Every row gives one point. The last column is the point's height on a tilted bowl or saddle (a function of degree 2), plus a little noise. Along how many of its main directions does it bend up, bend down or stay straight?

Points:
[[ 0.27 -0.61  0.09 -0.31]
 [-0.86  0.21  0.12 -0.43]
 [-0.30  0.10  0.03 -0.07]
 [-0.76  0.04  0.27 -0.35]
 [ 0.44 -0.11  0.27 -0.27]
 [-0.22  0.17 -0.53 -0.25]
 [ 0.32  1.09  0.53 -1.02]
 [ 0.19 -0.30 -0.30 -0.14]
 [ 0.26  0.62 -0.16 -0.33]
 [ 0.56 -0.27  0.06 -0.30]
 [-0.41 -0.15 -0.19 -0.13]
 [ 0.05  0.23  0.36 -0.18]
 [ 0.32 -0.01  0.48 -0.33]
 [-0.15  0.12  0.55 -0.27]
 [-0.15 -0.15  0.29 -0.11]
 [ 0.39 -0.23  0.67 -0.59]
 [ 0.77  0.21 -0.10 -0.45]]
Directions: 0 up, 3 down, 0 straight

Points, 27 rows:
[[-0.65 -0.72 -0.44  1.00  1.09]
 [ 0.68 -0.40 -0.76  0.24 -0.42]
 [-0.43  0.17 -0.27 -0.51  0.21]
 [ 0.26 -0.19  1.02 -0.49 -0.97]
 [ 0.46  0.00 -0.10  0.00 -0.27]
 [-0.29  0.00 -0.18 -0.36  0.01]
 [-0.62 -0.14  0.37 -0.37 -0.26]
 [ 0.05  0.06 -0.05  0.02 -0.22]
 [ 0.21  0.92 -0.06  0.60  0.67]
 [-0.08 -0.35 -0.61 -0.04 -0.07]
 [-0.56 -0.25  0.08 -0.33  0.06]
 [-0.12  0.64 -0.13 -0.27  0.06]
 [ 0.25  0.20  0.18  0.11 -0.27]
 [ 0.01  0.45  0.71  0.56 -0.37]
 [ 0.27  0.20 -0.21 -0.38 -0.29]
 [ 0.00 -0.26  0.34  0.36 -0.13]
 [ 0.23  0.15  0.12  0.65  0.22]
 [ 0.27 -0.09  0.32  0.59  0.12]
 [ 0.56 -0.03  0.22 -0.05 -0.27]
 [ 0.04 -0.22 -0.02 -0.20 -0.05]
 [-0.33 -0.04 -0.60  0.29 -0.15]
 [ 0.53 -0.60  0.35 -0.24  0.26]
 [-0.18 -0.03 -0.08  0.24 -0.12]
 [-0.23 -1.00  0.34 -0.01  0.69]
 [-0.39 -0.03 -0.26 -0.34  0.08]
 [ 0.03  0.05  0.51  0.64 -0.15]
 [ 0.55 -0.06  0.19 -0.07 -0.26]]
Directions: 2 up, 1 down, 1 straight

Points, 23 rows:
[[-0.28  0.09 -0.06 -0.20 -0.12]
 [-0.02  0.44 -0.50  0.46 -0.34]
 [ 0.19  0.39 -0.04  0.78 -0.38]
 [-0.05 -0.32 -0.37 -0.52 -0.31]
 [ 0.04  0.43 -0.23  0.53 -0.27]
 [-0.03 -0.43  0.40  0.38 -0.33]
 [ 0.22 -0.53 -0.24  0.36 -0.36]
 [ 0.25  0.88 -0.12  0.00 -0.49]
 [-0.34 -0.11 -0.31  0.08 -0.19]
 [ 0.24 -0.06 -0.22 -0.07 -0.16]
 [-0.57  0.28 -0.35  0.35 -0.38]
 [-0.40  0.15 -0.16 -0.80 -0.46]
 [-0.10 -0.01 -0.88  0.75 -0.62]
 [ 0.06  0.38 -0.09  0.06 -0.14]
 [-0.34 -0.06  0.49 -0.28 -0.23]
 [ 0.25  0.10 -0.07  0.03 -0.14]
 [-0.70  0.25  1.10 -0.57 -0.82]
 [ 0.13 -0.17 -0.17 -0.44 -0.22]
 [ 0.34  0.02 -0.17 -0.05 -0.19]
 [-0.72 -0.05  0.21 -0.93 -0.70]
 [ 0.40 -0.31 -0.22 -0.57 -0.43]
 [-0.67  0.20 -0.50 -0.12 -0.47]
 [ 0.05  0.17  0.64 -0.02 -0.23]]
Directions: 0 up, 4 down, 0 straight

Points, 42 rows:
[[-0.52 -0.27  0.16  0.02 -0.19 -0.01  0.14]
 [-0.50  0.05  0.26  0.27 -0.43  0.19 -0.06]
 [-0.31  0.23  0.28 -0.21  0.00  0.31  0.21]
 [ 0.26  0.26 -0.15 -0.62 -0.77  0.00  0.71]
 [-0.29 -0.24 -0.08 -0.02 -0.65 -0.46 -0.07]
 [-0.61  0.59 -0.36 -0.13  0.29 -0.48  0.72]
 [-0.37 -0.01  0.03 -0.11  0.11  0.16  0.23]
 [ 0.01  0.20 -0.11  0.37  0.10  0.12  0.34]
 [ 0.47  0.34 -0.85  0.02 -0.32  0.23  0.75]
 [-0.54  0.52 -0.09  0.23  0.14  0.59  0.16]
 [ 0.03 -0.66 -0.01  0.61  0.46 -0.42  0.33]
 [ 0.18 -0.97 -0.84 -0.58  0.10 -0.25  0.70]
 [ 0.23 -0.01 -0.13 -0.09  0.31  0.56  0.11]
 [ 0.23 -0.03  0.29 -0.61  0.09 -0.42  0.07]
 [-0.12 -0.56  0.68  0.01 -0.05 -0.27  0.26]
 [ 0.08  0.18 -0.26  0.08 -0.46 -0.12  0.36]
 [ 0.07 -0.08  0.15 -0.60  0.10  0.11  0.25]
 [ 0.13  0.05 -0.06 -0.22  0.42 -0.17  0.19]
 [-0.01  0.34 -0.69  0.15  0.04 -0.77  0.36]
 [-0.63  1.22  0.12 -0.62  0.02 -0.04  0.85]
 [ 0.21 -0.95  0.06  0.17  0.16  0.13  0.64]
 [ 0.51 -0.04 -0.47 -0.11  0.50  0.21  0.12]
 [-0.19  0.39  0.17 -0.52 -0.14 -0.66  0.08]
 [ 0.38 -0.43  0.28  0.20 -0.04  0.61  0.52]
 [ 0.00  0.58 -0.16  0.29  0.40 -0.04  0.58]
 [ 0.37 -0.75 -0.22 -0.22  0.62 -0.31  0.17]
 [ 0.14  0.18 -0.41 -0.89  0.06  0.36  0.19]
 [ 0.07  0.24  0.28 -0.47 -0.46  0.17  0.42]
 [ 0.08  0.56  0.04  0.20 -0.26  0.46  0.46]
 [-0.16  0.42  0.19  0.12  0.08 -0.01  0.38]
 [ 0.38 -0.25 -0.31 -1.10  1.04 -0.11 -0.65]
 [-0.09 -0.24 -0.15 -0.49 -0.29  0.32  0.33]
 [ 0.32  0.68 -0.31 -1.01  0.32 -1.03 -0.09]
 [ 0.02  0.24  0.28 -0.11  0.80 -0.29  0.17]
 [ 0.14 -0.39 -0.06 -0.65  0.27 -0.40  0.17]
 [ 0.10  0.11  0.58 -0.73  0.26  0.44  0.08]
 [-0.26 -0.10  0.14 -0.51 -0.21 -0.24  0.20]
 [-0.18  0.37 -0.18  0.49 -0.83 -0.53 -0.19]
 [ 0.34  0.20  0.28  0.47 -0.34  0.39  0.57]
 [ 0.64 -0.70  0.39  0.38  0.23 -0.45  0.22]
 [-0.16 -0.33 -0.18  0.21  0.16 -0.60  0.22]
 [ 0.00  0.02 -0.18 -0.09  0.02 -0.08  0.29]]
Directions: 2 up, 2 down, 2 straight

Points (42 x 7):
[[-0.16 -0.32 -0.32 -0.48  0.74  0.69  0.37]
 [-0.49  0.06  0.23  0.18 -0.26  0.11 -0.05]
 [-0.16  0.27 -0.76  0.28  0.16  0.04  0.57]
 [ 0.14  0.11  0.78  0.22  0.24  0.22  0.13]
 [ 0.15 -0.32  0.66 -0.08  0.00  0.26  0.06]
 [-0.06  0.21  0.15 -0.50  0.02  0.47 -0.21]
 [-0.09  0.05 -0.05  0.11 -0.34 -0.34  0.05]
 [ 0.20 -0.26  0.15 -0.48  0.20  0.15  0.03]
 [ 0.24 -0.18  0.41  0.51 -0.76  0.01  0.35]
 [-0.50 -0.02  0.07 -0.41 -0.20 -0.48  0.17]
 [ 0.41 -0.12  0.01 -0.03 -0.19  0.50  0.19]
 [-0.49  0.26 -0.34 -0.55  0.93  0.72  0.13]
 [ 0.17 -0.13  0.11  0.28  0.99  0.46  0.50]
 [ 0.29 -0.27 -0.26  1.22 -0.35  0.93  1.33]
 [-0.11 -0.59  0.74  0.28  0.45  0.32  0.21]
 [ 0.13 -1.10  0.75 -0.36 -0.55  0.12  0.58]
 [-0.60 -0.72 -0.33 -0.02 -1.06  0.01  0.85]
 [ 0.02  0.35 -0.67  0.07 -0.19 -0.16  0.50]
 [-0.08  0.23  0.59  0.30 -0.05  0.48 -0.03]
 [ 0.08  0.35  0.28 -0.09  0.09  0.13 -0.01]
 [-0.42  0.48  0.41 -0.28  0.05  0.05 -0.08]
 [ 0.12  0.53 -0.63 -0.44 -0.01  0.02  0.49]
 [-0.30 -0.12 -0.07 -0.33  0.07  0.36 -0.11]
 [-0.48  0.26 -0.20 -0.57  0.22 -0.30  0.30]
 [-0.29  0.00  0.26  0.22  0.15  0.52 -0.13]
 [ 0.39  0.30 -0.05  0.00 -0.33  0.11  0.23]
 [ 0.07 -0.11  0.52  1.01 -0.25  0.29  0.44]
 [ 0.02  0.37  0.53 -0.25  0.42  0.58 -0.11]
 [-0.09 -0.26 -0.49  0.52  0.43  0.20  0.40]
 [-0.27 -0.88 -0.39  0.49 -0.05  0.00  0.26]
 [ 0.08 -0.04 -0.34 -0.06  0.02  0.20  0.10]
 [-0.33 -0.45 -0.53 -0.12 -0.03 -0.36  0.16]
 [-0.01 -0.58  0.70 -0.24  0.28 -0.40 -0.11]
 [ 0.38 -0.05  0.41 -0.10  1.10  0.27  0.61]
 [ 0.08 -0.31 -0.44 -0.10  0.02  0.31  0.19]
 [-0.08  0.20 -0.30  0.29 -0.60  0.01  0.32]
 [ 0.10 -0.14 -0.46 -0.31 -0.07  0.84  0.19]
 [ 0.32  0.10 -0.40 -0.11  0.47  0.11  0.35]
 [ 0.53 -0.38 -0.42  0.09 -0.66  0.04  0.42]
 [-0.25 -0.24 -0.80  0.19  0.81 -0.14  0.75]
 [-0.29  0.01 -0.12 -0.39 -0.40 -0.11  0.08]
 [ 0.42 -0.07 -0.12 -0.01  0.46 -0.24  0.07]]
Directions: 5 up, 1 down, 0 straight

Points:
[[ 0.20 -0.52 -0.67 -0.24 -0.22 -0.16 -0.06  0.05 -0.37]
 [ 0.19  0.09 -0.48  0.25 -0.24  0.51 -0.69 -0.50 -0.34]
 [-0.02 -0.44  0.64 -0.35 -0.15  0.33  0.58 -0.21 -0.39]
 [-0.16 -0.09 -0.17 -0.46 -0.47 -0.31 -0.63 -0.09 -0.19]
 [ 0.17  0.55 -0.30  0.39 -0.25 -0.74 -0.47  0.39 -0.43]
 [ 0.34 -0.22  0.20 -0.12 -0.05  0.29  0.43  0.72 -0.31]
 [-0.59  0.01 -0.45 -0.29 -0.50  0.39 -0.24 -0.21 -0.23]
 [-0.20  0.13 -0.57 -0.12  0.04  1.09 -0.24 -0.65 -0.76]
 [ 0.69  0.16  0.35  0.31 -0.51  0.67 -0.82  0.11 -0.46]
 [-0.31 -0.09 -0.58  0.46  0.48  0.68  0.10  0.15 -0.38]
 [-0.04  0.43  0.21 -0.27  0.99 -1.07  0.07 -0.33 -1.04]
 [ 0.33 -0.07  0.08  0.26  0.29  0.12 -0.03  0.00 -0.18]
 [ 0.37  0.27 -0.06 -0.03 -0.09  0.28  0.39  0.00 -0.19]
 [ 0.24  0.44 -0.43 -0.35 -0.15  0.13  0.38 -0.26 -0.35]
 [-0.13 -0.06  0.00 -0.07  0.16 -0.59  0.22  0.00 -0.30]
 [-0.40 -0.30  0.39 -0.38 -0.26  0.08 -0.29 -0.18 -0.20]
 [ 0.12 -0.02 -0.52 -0.18  0.13 -0.09  0.05  0.15 -0.27]
 [-0.05  1.09  0.10  0.08  0.07  0.26 -0.28  0.44 -0.48]
 [-0.19 -0.56 -0.20  0.06 -0.05 -0.42 -0.53  0.63 -0.42]
 [-0.08  0.08 -0.76  0.21 -0.06 -0.18  0.31 -0.12 -0.34]
 [-0.53 -0.07  0.45  0.29  0.35 -0.17 -0.26  0.26 -0.13]
 [ 0.11  0.05  0.23 -0.06  0.16 -0.16  0.17  0.30 -0.18]
 [-0.11 -0.02 -0.23 -0.27  0.30  0.13 -0.30 -0.71 -0.30]
 [-0.33 -0.48  0.09  0.92 -0.22 -0.39 -0.09 -0.20 -0.56]
 [-0.84  0.29 -0.22  0.54  0.34 -0.56  0.11 -0.11 -0.50]
 [-0.31 -0.73  0.21 -0.40 -0.26 -0.10 -0.48  0.34 -0.32]
 [-0.05 -0.40 -0.11 -0.75 -0.03  0.02  0.27 -0.25 -0.28]
 [-0.19 -0.55  0.09 -0.89  0.47  0.20  0.24 -0.11 -0.28]
 [ 0.56  0.03 -0.20  0.04  0.50  0.46  0.33 -0.48 -0.49]
 [ 0.49 -0.14 -0.66 -0.20 -1.06  0.58  0.43 -0.19 -0.07]
 [-0.82 -0.10 -0.48  0.14  0.22 -0.61  0.21 -0.75 -0.66]
 [-0.68  0.25 -0.17  0.26 -0.98  0.29  0.30  0.37 -0.17]
 [ 0.50 -0.48  0.35  0.83 -0.17 -0.68  0.29  0.50 -0.68]
 [ 0.01 -0.34  0.27 -0.82 -0.13 -0.27 -0.03 -0.55 -0.46]
 [-0.23  0.06 -0.09 -0.19 -0.26 -0.67  0.04  0.51 -0.28]
 [ 0.33 -0.01  0.30 -0.15  0.07  0.63  0.05 -0.73 -0.49]
 [ 0.52 -0.36 -0.10  0.27 -1.03 -0.34 -0.28  0.24 -0.06]
 [ 0.38  0.04 -0.43 -0.84 -0.15  0.70  0.71 -0.18 -0.68]
 [ 0.35  0.53  0.02 -0.31 -0.60 -0.39 -0.29  0.12 -0.26]
 [ 0.08 -0.35 -0.85 -0.28  0.26 -0.16  0.48  0.19 -0.50]
 [-0.21 -0.09  0.04 -1.07 -0.01 -0.06 -0.80 -0.02 -0.39]
 [-0.38  0.06 -0.15  0.51 -0.10  0.48 -0.08 -0.41 -0.32]
 [ 0.25  0.20  0.02  0.56  0.10 -0.24  0.01 -0.22 -0.24]
 [-0.50  0.15 -0.23  0.73  0.25 -0.16 -0.46  0.01 -0.28]
 [ 0.34  0.48 -0.01 -0.19 -0.61 -0.24  0.56  0.22  0.01]
 [-0.06 -0.45  0.15 -0.16 -0.40 -0.88  0.21  1.05 -0.60]
 [ 0.61  0.49 -0.34  0.25 -0.33  0.19 -0.09 -0.41 -0.24]
 [-0.07 -0.15  0.46  0.21 -0.31 -0.21 -0.14  0.03 -0.25]
 [-0.09 -0.17 -0.67  0.52  0.61 -0.19  0.14  0.14 -0.44]
 [-0.21  0.16 -0.04 -0.14  0.12 -0.11 -0.06 -0.03 -0.15]
 [-0.58  0.55 -0.43  0.79  0.06  0.55  1.02 -0.11 -0.58]
 [ 0.15  0.24 -0.06 -0.40  0.11 -0.11  0.11 -0.03 -0.28]
 [ 0.22  0.35  0.48 -0.31 -0.11 -0.61 -0.51 -0.27 -0.61]
 [-0.12  0.53  0.13  0.03  0.29 -0.14 -0.53  0.72 -0.28]
 [ 0.45  0.51 -0.22 -0.05 -0.18  0.31 -0.21  0.12 -0.28]
 [ 0.52 -0.16  0.27  0.22  0.70  0.48  0.23 -0.36 -0.34]
 [ 0.08 -0.29  0.15 -0.79 -1.11  0.49  0.03 -0.05 -0.24]
 [ 0.19 -0.24  0.05 -0.16  0.18 -0.06 -0.33 -0.19 -0.23]
 [ 0.21 -0.11 -0.47  0.05  0.28  0.74  0.00 -0.41 -0.50]
 [-0.38 -0.23  0.40  0.24 -0.19  0.18 -0.24 -0.14 -0.21]
 [-0.32  0.06  0.08  0.61 -0.10 -0.32 -0.33 -0.12 -0.28]
 [ 0.41  0.09 -0.04  0.86  0.44  0.42 -0.65 -0.44 -0.24]
 [-0.31  0.17 -0.53  0.06  0.28  0.24  0.05  0.02 -0.24]
 [-0.94 -0.64 -0.37 -0.15 -0.42  0.08 -0.59  0.17 -0.24]
 [ 0.12 -0.03  0.20 -0.63 -0.59  0.35  0.38 -0.28 -0.25]
 [-0.63  0.35 -0.08 -0.45  0.28  0.29 -0.14  0.16 -0.19]
 [ 0.17 -0.26  0.40 -0.33 -0.42 -0.09 -0.89  0.33 -0.45]
 [ 0.35  0.47  0.43 -0.14 -0.65 -0.59 -0.21 -0.49 -0.43]
 [-0.05  0.72  0.86  0.00  0.51  0.17  0.50 -0.31 -0.53]
 [ 0.38  0.73  0.19  0.33  0.25  0.22  0.12 -0.37 -0.33]
 [ 0.03  0.02  0.04 -0.32  0.11  0.28  0.55  0.08 -0.19]]
Directions: 1 up, 5 down, 2 straight

Points, 77 rows:
[[ 0.04  0.07  0.44  0.11  0.03  0.04 -0.47 -0.07  0.35]
 [ 0.66 -0.98  0.67 -0.06  0.26  0.08 -0.37  0.32  0.58]
 [ 0.67 -0.36  0.21  0.44 -0.56 -0.42 -0.28 -0.10  0.57]
 [-0.60 -0.09  0.01  0.42  0.18  0.34 -0.10  0.35 -0.19]
 [-0.11  0.15 -0.04 -0.68 -0.13 -0.27  0.12 -0.20 -0.24]
 [ 0.49  0.03 -0.15 -0.60  0.54  0.34  0.13  0.30  0.06]
 [ 0.07  0.32 -0.09 -1.02 -0.01  0.26  0.41 -0.05 -0.31]
 [ 0.53  0.02 -0.34  0.28  0.25  0.47  0.65 -0.32  0.70]
 [ 0.09  0.11  0.30  1.08 -0.43  0.10  0.12  0.68  0.32]
 [ 0.34 -0.67 -0.32 -0.28  0.50  0.95  0.22  0.57  0.79]
 [-0.49 -0.05 -0.59 -0.53  0.83 -1.04  0.53  0.37 -0.13]
 [-0.09 -0.50  0.25  0.00 -0.14  0.05 -0.03  0.10  0.09]
 [-0.58  0.14  0.44 -0.24 -0.12 -0.29  0.28  0.16 -0.44]
 [ 0.38  0.10  0.01 -0.58 -0.01 -0.11  1.24 -0.45  0.44]
 [-0.44 -0.10  0.16 -0.83  0.18 -0.23  0.78 -0.63  0.11]
 [ 0.09  0.04 -0.27  0.27 -0.09 -0.68  0.43  0.47  0.03]
 [ 0.30 -0.35 -0.19 -0.29  0.26  0.04 -0.32 -0.56  0.10]
 [-0.44 -0.41 -0.17  0.38  0.05 -0.40 -0.10  0.41  0.08]
 [-0.17 -0.59  0.16 -0.58 -0.44  0.67  0.15  0.27 -0.49]
 [ 0.36 -0.73 -0.42 -0.22  0.15  0.21  0.13  0.04  0.40]
 [-0.45  0.59 -0.61 -0.06 -0.83  0.69 -0.40 -0.08 -0.89]
 [-0.20  0.24 -0.18 -0.58  0.23 -0.63 -0.36  0.32 -0.06]
 [ 0.70 -0.21  0.58 -0.32 -0.14  0.17 -0.05 -0.12  0.31]
 [-0.38  0.04  0.26 -0.13 -0.20 -0.70 -0.64 -0.69  0.51]
 [-0.28 -0.01 -0.44  0.14  0.07 -0.11 -0.42  0.26  0.00]
 [ 0.24 -0.15  0.48  0.49  1.03  0.29 -0.18 -0.22  0.74]
 [ 0.83  0.24  0.60 -0.10 -0.20  0.64  0.34 -0.21  0.60]
 [-0.09 -0.13  0.15 -0.49 -0.12  0.47 -0.36  0.24 -0.21]
 [ 0.26  0.37 -0.29  0.32 -0.17  0.41 -0.63  0.22  0.45]
 [-0.24  0.14 -0.52  0.19  0.28  0.34 -0.59  0.58  0.01]
 [ 0.09  0.59  0.34  0.53  0.10  0.08  0.50  0.35  0.04]
 [ 0.34 -0.02  0.75 -0.47  0.02  0.11  0.36  0.58  0.16]
 [-0.19  0.15 -0.07 -0.78 -0.25  0.25  0.19 -1.15 -0.61]
 [-0.55 -0.20 -0.20  0.27  0.17 -0.12 -0.24  0.10  0.03]
 [-0.21 -0.52  0.02  0.37 -0.33 -0.12 -0.43  0.81  0.23]
 [-0.37  0.10 -0.08  0.40 -0.35  0.17  0.83 -0.08 -0.57]
 [ 0.37  0.51  0.42  0.31 -0.09 -0.01  0.36 -0.15  0.46]
 [-0.44  0.19 -0.12 -0.57  0.08 -0.06 -0.09 -0.20 -0.20]
 [ 0.12  0.86 -0.19  0.21  0.20 -0.45 -0.39  0.09  0.58]
 [ 0.62  0.01 -0.25 -0.10 -0.44  0.06  0.44  0.28  0.17]
 [ 0.24 -0.34 -0.18  0.87 -0.01  0.59  0.34 -0.21  0.93]
 [-0.71  0.36  0.13 -0.58  0.32 -0.03 -0.25  0.17 -0.14]
 [-0.17  0.52 -0.37 -0.29  0.16  0.03 -0.04  0.33 -0.24]
 [-0.29 -0.45  0.14 -0.11 -0.69  0.31  0.10 -0.12 -0.62]
 [ 0.15  0.23 -0.33  0.14  0.03  0.32  0.25 -0.51  0.02]
 [ 0.40 -0.08  0.39  0.00 -0.71 -0.23 -0.19 -0.61  0.01]
 [ 0.22  0.08  0.22  0.43  0.58 -0.14  0.71  0.42  0.45]
 [-0.78 -0.43  0.01  0.25 -0.33 -0.32 -0.15  0.16 -0.26]
 [ 0.44  0.68  0.07 -0.22 -0.21  0.01  0.23 -0.34  0.35]
 [-0.08  0.23 -0.41  0.21  0.08 -0.35  0.00 -0.10  0.03]
 [ 0.10  0.40  0.58  0.04 -0.14  0.05  0.16 -0.19  0.22]
 [ 0.81  0.05 -0.11 -0.39 -0.12 -0.80 -0.26 -0.02  0.15]
 [ 0.40  0.04 -0.11 -1.19  0.10 -0.78  0.28 -0.14 -0.13]
 [ 0.16 -0.01 -0.21  0.15  0.07  0.05 -0.14 -0.48  0.20]
 [ 0.07  0.06  0.23  0.28  0.66  0.48 -0.42 -0.15  0.46]
 [-0.19  0.07 -0.86  0.72 -0.57 -0.32  0.10 -0.24 -0.24]
 [-0.12  0.32  0.08  0.76 -0.25 -0.14  0.64  0.53 -0.25]
 [ 0.13 -0.04 -0.36  0.18  0.24  0.63  0.23 -0.28  0.26]
 [ 0.26 -0.12 -0.79 -0.38 -0.19 -0.81  0.09 -0.32 -0.37]
 [ 0.25  0.01 -0.19 -0.56 -0.22 -0.17 -0.70  0.12 -0.02]
 [-0.02  0.23  0.27 -0.30 -0.33 -0.30  0.15 -0.25 -0.07]
 [-0.19 -0.36  0.02  0.17  0.21  0.32 -0.39  0.35  0.22]
 [-0.11 -0.11 -1.12  0.39 -0.05 -0.06  0.71  0.17  0.20]
 [ 0.21 -0.82  0.10 -0.33 -0.03 -0.76  0.12  0.35  0.06]
 [ 0.58 -0.30 -0.40 -0.93  0.18 -0.31 -0.45  0.52 -0.57]
 [ 0.04  0.13  0.50  0.30  0.10 -0.12 -0.76 -0.31  0.72]
 [-0.48 -0.19 -0.03 -0.01 -0.46  0.23 -0.40  0.36 -0.34]
 [-0.50 -0.07  0.33  0.16 -0.26 -0.28 -0.31  0.17 -0.13]
 [-1.01 -0.18 -0.07 -0.19  0.76 -0.14  0.52 -0.55  0.53]
 [-0.19 -0.47  0.23  0.01 -0.21  0.68  0.83 -0.43  0.05]
 [-0.15  0.08 -0.07  0.20 -0.69  0.12  0.02 -0.65 -0.60]
 [ 0.63 -0.36  0.33 -0.54  0.25  0.12  0.31  0.05  0.31]
 [-0.21  0.31 -0.52 -0.29  0.22  0.12  0.19  0.09 -0.29]
 [ 0.06 -0.53 -0.10  0.05  0.11  0.31  0.09 -0.11  0.38]
 [ 0.64  0.47 -0.08 -0.33  0.79  0.71 -0.17 -0.03  0.35]
 [-0.31 -0.09 -0.50  0.14  0.08 -0.20 -0.19 -0.48  0.06]
 [-0.05 -0.77  0.12  0.07  0.12  0.02  0.61  0.48  0.68]]
Directions: 3 up, 2 down, 3 straight
